Each point is reached from the start by the listed moves, each made once or not at all, plus a little noise. Is the number of moves made odd or even? Then give how often each move was made.

Moves:
(1): -.16	.43
(2): -.37	.02
Start: -.15	-.12
Points:
-.52	-.10 => odd (0, 1)
-.69	.30 => even (1, 1)
-.31	.34 => odd (1, 0)

Moves:
(1): -.01	.41	.03	.35	-.26
(2): -.33	.16	.00	-.22	.19
(3): -.06	.14	.31	-.29	-.18
(4): .12	.10	.46	.55	.45
Start: .01	.11	-.20	-.17	.07
Points:
-.22	.94	.58	.19	.25 => even (1, 1, 1, 1)
-.18	.36	.26	.17	.70 => even (0, 1, 0, 1)

Moves:
(1): .22	.02	-.17	.04	-.14	-.02	-.12	-.26	-.17
(2): .13	.44	-.20	.12	.09	.53	-.10	.19	-.10
(3): .24	.24	.26	.29	-.11	-.20	.21	.08	.21
(4): -.23	.10	-.04	.33	.31	.01	.01	-.03	.01
(5): .11	-.23	.16	.03	.29	-.06	.00	.15	-.09
(6): -.12	-.12	.04	-.07	-.14	.38	.08	-.12	.07
(7): .08	.02	-.27	-.09	.21	-.13	.50	-.09	.27
(8): .01	-.30	-.16	.24	-.21	-.01	.12	.31	.04
Start: -.09	-.15	-.11	-.08	.03	-.13	.23	-.11	-.16
Points:
.20	.21	-.71	-.07	.06	.60	.62	-.37	-.07 => even (1, 1, 0, 0, 0, 1, 1, 0)
-.02	.19	-.55	-.15	.17	.68	.72	-.15	.06 => odd (0, 1, 0, 0, 0, 1, 1, 0)
.01	.56	-.34	.53	.40	.46	.94	-.06	.29 => odd (0, 1, 1, 1, 0, 1, 1, 0)

Moves:
(1): .03	.31	.00	-.32	.07	.03	.14	-.15	.11	-.13	.11	.22
(2): -.29	.01	.02	-.35	-.02	-.27	-.15	-.21	-.13	-.18	-.46	-.05
(3): .08	.19	.43	.26	-.02	-.05	.13	.16	-.66	-.13	-.13	-.02
(4): .04	.12	-.41	.25	.04	.17	-.14	.03	-.27	-.12	-.01	.09
(5): .01	-.08	.06	.18	.16	-.02	.15	-.21	-.11	.02	.02	-.23
(6): -.12	-.11	-.17	-.23	-.16	.12	.03	-.08	-.29	.14	.06	-.15
(7): -.32	.07	-.08	.08	-.08	-.11	.47	-.07	-.09	.13	.18	.16
(8): .09	.33	.02	-.11	.24	-.31	-.13	.14	-.21	.19	.15	.18
(9): -.37	.35	.13	.17	-.13	.21	.01	.14	.22	-.20	.05	-.13
(10): .10	.14	-.08	.14	-.17	.07	-.10	.01	.19	.40	-.07	.12
(11): .33	-.16	.21	.07	-.41	-.40	-.01	-.25	-.27	.15	.31	-.18
Start: -.33	.09	.14	.36	.22	.26	-.07	.37	-.02	.28	-.39	-.19
Points:
-.13	.77	-.15	.29	.07	-.24	.24	.04	-.76	.54	.34	.27 => odd (1, 0, 0, 1, 0, 0, 1, 1, 0, 0, 1)
-.45	.72	-.43	.76	.21	.00	.01	.42	-.42	.94	-.12	.41 => even (0, 0, 0, 1, 0, 0, 1, 1, 0, 1, 0)
-.01	-.06	.38	.44	-.19	-.06	-.15	.08	-.31	.43	-.05	-.31 => odd (0, 0, 0, 0, 0, 0, 0, 0, 0, 0, 1)
-.22	.12	.15	.68	.17	.29	-.02	.19	.02	.79	-.41	-.29 => even (0, 0, 0, 0, 1, 0, 0, 0, 0, 1, 0)

Moves:
(1): .08	.12	.35	.00	.02	-.17	.01	.13	-.04	.11	.04	-.10	.30	-.18	.15	.06
(2): .10	.02	.17	-.11	.08	.18	.09	-.03	.13	.05	.03	-.06	.01	.00	-.04	.05
(3): -.03	-.15	.04	-.14	-.03	.03	-.01	.03	-.02	.14	-.14	-.03	.23	-.03	.00	.02
(4): -.14	-.06	.06	.10	.06	.05	.24	.08	-.15	-.17	-.04	-.05	.04	-.05	-.03	.02
(5): .28	.13	.21	.07	-.03	-.05	.45	.17	-.16	.36	-.14	.24	.05	.13	-.01	-.06
(6): .06	.05	-.21	-.10	-.06	.10	.08	-.02	-.04	.00	.24	.18	.00	-.06	.08	-.16
(7): -.19	.05	-.08	.08	.21	-.17	.09	.20	.16	.16	-.31	-.02	.16	-.42	.05	.14
(8): -.24	.38	-.25	-.07	.18	.01	-.05	.09	-.22	-.12	-.07	.22	.17	-.15	-.12	.16
(9): -.09	-.20	.06	-.15	.16	-.20	-.08	.06	-.03	-.16	.03	.09	-.08	.02	.05	.08
(10): -.04	-.08	.03	.19	.00	-.05	.08	-.04	.04	.12	-.07	.22	.14	-.12	-.01	.17
(11): -.28	-.18	.27	-.18	-.08	-.01	-.05	-.34	.20	.19	.14	.13	-.13	.05	-.04	-.31
(12): -.07	-.13	.07	-.01	.04	.14	-.22	.19	.09	.03	.02	-.05	.10	.02	-.08	-.02
(13): .21	.24	-.08	.00	-.17	-.03	.12	.09	-.18	-.28	-.22	.36	.03	.07	.16	-.19
(14): -.05	-.14	-.19	-.04	-.40	-.20	-.09	-.01	.23	-.16	.13	-.14	-.08	.18	-.09	.08
Start: .19	.04	-.19	-.07	-.12	.24	-.19	.00	-.15	.09	.41	-.17	-.05	-.03	.15	.03
Points:
-.30	-.07	.60	-.45	.22	.05	.09	.44	-.53	.49	.25	.29	.63	-.24	.08	.02 => even (1, 0, 1, 1, 1, 0, 0, 1, 1, 0, 1, 1, 0, 0)
-.06	-.04	.85	-.24	.07	.09	.66	.24	-.04	.94	-.01	-.04	.60	-.52	.22	-.02 => odd (1, 1, 1, 1, 1, 0, 1, 0, 0, 0, 1, 0, 0, 0)
-.06	.09	-.33	-.30	.31	.39	-.27	.27	-.17	-.01	.57	.42	.23	-.34	-.01	.28 => even (0, 1, 0, 0, 0, 1, 0, 1, 1, 1, 0, 1, 0, 0)

Moves:
(1): .11	-.08	-.05	-.01	-.01	-.03	.12	.21	.09	.09	-.02	-.06	.07	.02	.07	.01	.00	-.03	-.17	.02	-.03	-.05	-.04
(2): -.02	.10	.07	-.04	.01	.00	.01	-.07	.03	-.07	.03	.05	.03	-.07	.06	.05	-.03	.05	-.03	-.02	-.06	-.06	-.03
(3): .08	-.03	.32	-.05	-.11	-.06	.03	.07	-.05	.04	-.04	.10	-.10	-.09	-.09	-.09	.11	.10	-.08	-.20	-.04	-.14	-.07
(4): -.08	.08	.04	.11	.05	-.05	-.06	-.02	-.06	.03	-.01	-.11	.03	.05	.00	-.07	-.06	-.03	.02	.00	.09	-.02	-.06
(5): -.10	.06	-.01	-.08	.09	.10	-.04	.01	-.12	.13	.02	-.04	.03	.02	-.06	-.02	.09	.03	-.16	-.06	.08	-.04	-.03
(6): -.02	.06	.31	.12	.12	.12	-.15	-.10	.21	.02	.03	-.15	-.02	-.13	-.05	-.05	-.15	.07	-.05	.12	.09	.20	-.02
(7): -.01	-.06	-.02	.09	.03	-.04	.02	-.05	.02	.10	-.11	-.07	-.02	.00	-.05	.09	.03	-.04	-.11	-.03	.03	-.02	.00
(8): -.20	.01	-.10	-.14	.16	-.02	.06	.05	.27	-.10	-.04	.02	-.06	-.01	-.06	-.05	-.07	-.05	-.07	-.05	.09	-.02	.24
(9): -.02	-.06	-.01	-.04	-.13	-.14	-.10	.03	.09	.11	.00	-.01	-.01	-.01	-.02	-.01	.10	-.05	-.10	.14	-.06	-.03	-.03
(10): -.18	.02	.07	-.06	-.04	.01	.07	.00	.07	.07	-.01	-.04	-.06	-.02	.03	.04	-.07	-.01	.05	-.01	-.05	.00	.09
(11): .05	.11	-.02	-.01	-.02	.02	.02	.10	.00	.06	-.03	-.01	.16	-.07	-.09	-.06	.05	-.17	-.07	-.06	.04	-.05	.15
(12): .05	.07	.14	.07	.04	.01	-.06	-.01	-.08	.07	.00	.23	.00	.08	.02	.02	.03	.07	.02	.00	-.02	.05	-.01
(13): -.10	.00	.02	-.01	.04	.08	.05	.01	.06	.03	-.06	.01	.08	.00	-.10	-.05	.03	-.11	-.03	-.01	-.09	.03	-.08
(14): .22	.04	.13	.05	-.24	.03	.00	.07	.31	.07	.11	.04	-.21	.15	-.02	.08	-.06	-.06	-.09	-.01	-.16	-.27	-.08
(15): -.13	-.09	.03	-.04	.15	.00	.08	-.04	.17	-.04	.23	-.09	-.04	-.02	.11	-.04	.02	-.16	.08	-.03	.01	.04	.11
(16): -.17	-.08	.03	-.02	-.07	.05	-.13	.13	-.03	.11	.08	.04	.02	-.13	-.06	.17	-.08	-.05	-.10	-.17	.12	.04	-.03
(17): .07	-.01	-.18	.04	.10	.08	.04	.10	-.04	-.04	.03	.19	.05	-.23	.03	-.11	.15	.03	.11	-.04	-.17	-.25	.10
(18): -.06	-.13	-.09	.07	-.05	-.05	.05	-.04	.04	-.03	.13	-.12	.08	.14	-.15	.00	-.14	.15	.00	.11	-.01	.02	.06
(19): .00	.09	.07	-.24	.18	-.08	.06	.15	.03	.09	.05	.07	.01	-.13	-.04	.13	.03	.04	.20	-.05	-.02	-.07	.00
(20): .05	-.01	-.01	.07	-.07	.00	.06	.11	-.17	-.02	-.02	.05	.02	.01	-.02	.06	.12	-.05	-.13	.13	.05	-.11	-.02
Start: -.04	.06	-.07	.06	-.06	-.12	-.15	-.25	.10	.13	.08	-.29	-.03	.11	.08	-.01	.12	.13	-.14	.08	-.04	.09	.12
Points:
-.19	.19	.68	-.11	.35	-.08	-.15	-.11	.29	.49	.48	-.29	.10	-.08	-.28	-.14	.17	.26	-.22	-.11	.10	.10	.33 => even (0, 0, 1, 0, 1, 1, 0, 0, 0, 0, 1, 1, 0, 0, 1, 0, 0, 1, 1, 0)
.07	-.06	.24	.46	.09	.02	-.16	-.33	.73	.28	.51	-.26	-.21	.10	-.03	-.02	.00	.19	-.18	.19	-.26	-.13	.28 => odd (0, 0, 0, 0, 0, 1, 1, 0, 0, 0, 0, 1, 0, 1, 1, 0, 1, 1, 0, 0)
-.59	-.09	.45	-.38	-.20	-.31	.08	.22	.94	.39	.54	-.16	-.28	-.06	-.30	.29	.07	-.07	-.43	-.09	-.26	-.46	.27 => even (0, 1, 1, 0, 0, 0, 0, 1, 1, 1, 0, 0, 1, 1, 1, 1, 0, 1, 1, 1)

Moves:
(1): .01	-.05	-.05	-.07	-.01	-.14	.01	-.07	.00	.13	.10	.06	.03	-.05	-.02	.10	-.10	-.13	.02	-.01	-.03	.12	-.09	-.12
(2): .00	-.03	.03	.02	-.06	.12	.09	.01	-.06	-.06	.04	.03	-.05	-.05	.03	.01	-.01	.02	.04	.07	-.04	.13	-.02	.08
(3): .15	-.05	-.04	-.02	-.09	-.03	.01	-.10	.02	-.11	.11	.05	.06	-.01	.04	-.08	-.02	.21	-.16	.06	-.16	.06	-.04	.05
(4): .05	.14	-.03	.21	.03	-.05	.17	.27	-.01	-.11	.02	.14	.17	-.21	-.05	-.01	-.12	-.09	.25	-.15	-.07	-.05	-.03	-.19
(5): .00	-.02	.12	-.01	-.01	.01	.07	.15	-.06	.12	.13	-.12	.11	.08	.09	.11	.07	-.01	-.05	.02	.02	.02	.00	.04
(6): .06	.07	.03	-.02	-.20	-.26	.17	-.01	.02	-.06	-.08	.06	.13	-.01	-.06	.16	-.04	.22	.08	-.18	.00	.10	.11	-.01
(7): .08	-.11	.24	.04	.04	-.05	-.13	.16	.01	.16	-.24	.08	.03	-.19	-.13	.16	.13	-.06	.01	-.18	.05	-.04	-.11	-.01
(8): .09	.04	-.08	-.11	-.06	.04	.05	.07	.04	.00	.00	-.09	-.03	-.04	.09	.10	-.10	.01	-.07	-.20	.01	.06	-.08	-.10
(9): -.11	-.11	-.13	.00	.10	-.08	-.05	.11	-.09	-.02	.05	.02	-.01	-.03	-.01	.00	-.01	-.14	-.03	-.10	-.06	.00	.03	.04
(10): .04	-.14	.10	.13	.06	-.04	.02	-.03	.16	.14	-.03	-.19	.02	-.01	.02	-.04	.03	.07	.04	.06	.02	-.21	-.04	.17
(11): -.01	-.08	.12	.20	-.16	.04	.06	-.08	.11	.05	.06	.05	-.10	.25	.26	-.03	-.15	.03	-.02	.09	.21	-.22	.29	-.02
(12): .12	.12	.03	.03	-.01	.03	-.06	-.06	.00	.04	-.07	-.08	.11	-.12	.06	.04	.02	-.08	.06	.01	.01	-.09	.05	.14
(13): -.10	-.02	.08	.10	.21	-.11	.16	-.08	-.06	-.02	-.09	-.01	-.08	.12	.11	.05	-.01	-.12	.05	.13	-.01	.03	-.01	.06
(14): .09	-.14	.05	-.03	-.19	.12	-.07	-.05	.02	-.07	.01	-.10	.12	.10	-.09	-.03	-.01	-.01	-.01	.13	-.11	.03	-.06	-.10
(15): .00	-.12	-.07	-.04	-.13	.08	-.06	-.08	-.03	-.10	.06	.11	.05	.14	.13	-.02	.01	-.04	.06	.07	.09	-.06	-.15	.09
(16): -.16	.02	.01	.07	.00	.05	.08	-.03	.13	-.01	-.11	-.17	.05	.07	.22	-.01	.09	.05	-.04	-.13	.07	.13	-.01	-.12
(17): -.06	-.03	.17	-.11	-.13	-.05	.22	-.05	.11	.13	-.03	.15	-.03	.10	.05	.01	.03	-.02	.00	.00	.00	.03	-.05	.06
(18): -.18	.04	.33	-.19	.01	.09	.01	.04	.07	.17	-.17	-.19	.13	-.02	-.09	.22	-.05	.02	-.13	-.08	-.07	.07	.02	.12
(19): -.03	.02	-.05	.00	-.01	.08	.03	-.06	-.06	.13	-.08	.05	.03	-.02	-.06	.00	.01	.05	-.03	.06	-.06	-.01	-.08	-.01
(20): -.06	-.04	-.04	-.11	-.01	.00	.03	-.07	-.07	.00	.11	-.19	.05	-.09	-.05	-.08	-.06	.06	-.07	-.14	-.02	.11	.03	-.08
(21): -.04	.09	-.02	.07	-.02	-.05	-.03	.04	-.06	-.08	-.02	-.05	-.06	.02	.03	.05	-.04	-.01	-.07	.04	-.02	-.03	-.05	.03
(22): .04	.02	-.05	.08	-.07	.10	-.05	-.12	.15	.03	.25	.04	-.01	.26	-.05	-.04	.01	-.08	-.01	-.21	-.15	.03	-.04	.02
(23): .03	-.05	-.02	-.06	-.09	-.02	.04	.22	-.06	.04	-.02	-.01	.05	.05	-.10	-.21	-.18	.10	.23	-.11	-.11	.04	-.02	.04
(24): .16	.03	-.02	.04	-.04	.09	-.07	-.01	.06	-.03	-.03	.11	.13	.12	-.01	-.09	.08	.01	-.24	-.08	.14	.16	.00	.04
Start: -.24	-.07	.06	.10	.04	.13	.16	.00	.16	-.09	-.10	.06	.07	.05	-.28	-.04	-.01	.00	-.03	.06	-.04	-.25	-.20	.06
Points:
-.31	-.42	.58	.02	-.50	.19	.72	-.26	.53	.36	-.29	-.45	.43	.63	.12	-.10	-.48	.32	-.55	-.12	-.20	.12	-.37	.07 => odd (1, 0, 1, 0, 0, 0, 0, 1, 0, 1, 1, 0, 1, 1, 0, 1, 1, 1, 1, 1, 1, 0, 1, 1)
-.31	-.06	.77	.34	-.54	-.15	.73	.53	.35	.06	-.55	.14	.56	-.12	-.03	.27	-.36	.25	.19	-.59	-.22	-.10	-.02	.29 => odd (0, 1, 1, 1, 0, 1, 1, 0, 1, 0, 1, 1, 0, 0, 0, 1, 1, 1, 0, 0, 1, 0, 1, 0)
.10	-.39	.09	.37	-.17	.04	.17	.31	.34	.20	.21	-.10	.94	.06	-.13	-.23	-.06	-.15	.04	-.80	-.24	-.02	-.62	.16 => even (1, 0, 1, 1, 1, 0, 1, 0, 1, 1, 0, 1, 0, 0, 1, 1, 0, 0, 0, 1, 0, 1, 1, 1)
-.32	-.31	-.07	.17	-.55	.18	.64	-.06	.37	.13	.24	.18	-.02	.61	.21	-.14	-.48	.09	-.19	-.39	-.38	.12	-.37	.02 => even (1, 1, 1, 0, 0, 0, 0, 1, 1, 0, 1, 0, 0, 0, 0, 1, 1, 0, 1, 0, 1, 1, 1, 0)
.05	-.52	.35	.35	-.28	.22	.27	-.32	.21	.07	.43	.29	.30	.61	.10	.04	-.03	-.10	-.42	-.09	.08	.11	-.34	.23 => odd (1, 1, 1, 0, 1, 0, 1, 0, 0, 0, 1, 0, 1, 0, 1, 0, 0, 0, 0, 1, 0, 1, 0, 1)
-.33	-.56	.50	.23	-.56	.41	.67	.07	.60	-.06	-.10	-.12	.43	.34	.34	.11	-.31	.13	-.10	-.11	-.17	-.28	-.32	.15 => even (0, 1, 1, 1, 0, 0, 0, 1, 1, 1, 1, 0, 0, 1, 1, 1, 1, 1, 0, 0, 0, 0, 0, 0)
-.18	-.02	.25	.10	-.26	.32	.42	.29	.31	.04	-.23	-.45	.71	-.12	.01	.01	-.44	.01	.06	-.58	-.07	.15	-.60	.17 => odd (1, 1, 0, 1, 0, 0, 0, 1, 0, 1, 0, 1, 0, 0, 1, 1, 0, 1, 0, 1, 1, 0, 1, 1)
-.26	-.62	.48	.33	-.34	.11	.53	.06	.49	.60	-.04	-.31	.37	.78	.08	.01	-.20	-.20	-.31	-.56	-.12	.02	-.48	-.02 => odd (1, 0, 0, 0, 1, 0, 1, 1, 1, 1, 1, 0, 1, 1, 0, 1, 1, 0, 1, 1, 1, 1, 1, 1)
